Every row gives one point. A path goes straight from each point to the next, and from the last back to the first. The post is the endless flat space through its rows: a point in 2 columns, a line in 3, a plane in 4, and so on, so that a path can go around it. How many times does the path go around the post? Going back the other way cancels.

Post:
[[ 14.1   7.3   2.4]
 [-21.3   0.4   0.6]]
Path, 20 rows:
[[ -1.8  -9.9  10.7]
 [ -8.4   2.4  21.9]
 [  2.1  32.4   2.2]
 [ 11.2  12.2  -7.5]
 [-17.0 -12.4 -13.6]
 [-36.9 -14.1  14.8]
 [-17.8   7.1   6.5]
 [  1.4  10.2  -4.5]
 [  2.6  -4.0 -19.1]
 [  3.4 -10.4   6.8]
 [-49.0 -11.8  14.5]
 [  3.5  24.5  12.5]
 [-10.7  13.7 -26.7]
 [-23.9  -8.3  -5.1]
 [ -4.8 -14.3   9.5]
 [-21.6   1.7   8.8]
 [-30.6  15.2  23.4]
 [-54.6 -11.7   8.8]
 [  6.5 -11.1 -10.7]
 [  5.9  -1.3 -13.5]]
Times around: 3

Post:
[[ -4.0 -13.0  11.9   8.3   4.5 -15.2 -20.8  19.4]
 [ 19.1  23.5  14.6   3.3  18.4 -11.2  -7.6 -28.7]
 [-21.6  -5.9  -7.5 -13.0 -12.7 -14.3 -18.9  13.8]
 [ -9.1 -16.2   4.2 -17.3 -23.5 -10.9  -9.7   3.9]
 [-19.9 -12.7  -3.2  -1.9  15.8 -19.0 -14.7   8.8]
 [ 27.2  40.0  -8.8  -3.0   9.1   4.2  19.5 -32.5]
 [  2.4  -2.3   0.1  12.9   1.6  21.4  -3.9  -7.8]]
Path, 31 rows:
[[  2.7  10.2   3.5 -20.9  -0.4   4.9  -3.1  -6.9]
 [-30.5  -8.6   1.6 -13.6  25.1 -31.1  -9.2  10.6]
 [-27.7 -14.2  -5.4  16.7  14.0 -35.2  -7.0  40.0]
 [  2.3   8.9  -0.9   7.5  15.6 -25.8 -11.3 -27.4]
 [ 31.2  17.6   6.1  -2.9  17.0 -25.2 -15.7 -22.9]
 [ 10.0   2.4   8.4  -6.6  32.8 -38.2  -7.8   4.1]
 [  9.3   8.1  -1.5 -22.9   5.1   3.9  16.1 -18.8]
 [-15.0 -18.4   3.7   6.2 -23.8  14.0 -10.7  25.9]
 [-35.4 -18.3  -8.0 -14.5 -30.4 -15.0 -23.3  13.2]
 [  4.7  19.4  -8.5  15.7   4.0  -6.8  -5.6   1.7]
 [ 24.0   3.2   4.6   0.6 -11.7   3.3  -0.9 -41.1]
 [ 23.3  14.3  -1.6 -13.3  27.0 -24.5 -13.9 -14.5]
 [  8.1   5.2  11.2 -24.0   8.1  -2.3   4.6 -20.6]
 [-14.3  13.3   9.1  16.8  -0.6  -1.6 -30.7  30.5]
 [-35.9  -3.8  -7.0   5.6 -14.2   1.2 -24.7  17.8]
 [-36.2 -14.5 -22.0  -2.1 -21.8 -13.1 -22.5  24.6]
 [ -2.5  28.7 -27.7  -6.8 -18.1   0.6  11.9 -22.1]
 [ 25.1   5.5  12.8  17.8  13.9 -16.9 -13.6  -2.5]
 [ 20.2 -18.5  -7.1  -1.8  -5.0   1.8   5.1  28.4]
 [ 24.5  12.8  13.2 -19.9  -4.0 -17.3  -0.2  14.3]
 [-37.4 -34.4   8.4   3.0 -13.5  21.3 -12.2   6.0]
 [-28.9 -18.6  -4.1  -6.9  -7.5  -2.6  -8.8  -9.3]
 [-16.8  -3.3   3.7  -9.0   3.3 -42.1 -26.8   4.4]
 [-25.7 -19.9 -12.3 -35.0  -2.7 -27.2  -4.5 -18.8]
 [ 21.7   0.0  13.5 -21.6   5.5  -3.8   2.5  -9.7]
 [-12.6 -24.5  10.4  -0.7   8.4 -11.3  -4.8  29.7]
 [ -0.9  -2.6  30.7  20.6   2.9   4.2 -23.3  -0.7]
 [  4.9  24.6  -6.9  14.7   7.0 -12.4   1.8  15.3]
 [-19.0 -13.5 -15.0   9.9  -0.7  11.3 -11.3   2.7]
 [ 23.2  -2.5  -0.3  -9.1  -7.4  -2.9 -15.8 -21.3]
 [ 28.7   6.6  -4.9  -2.9  -8.4  20.7  -2.6  -7.9]]
Times around: 5
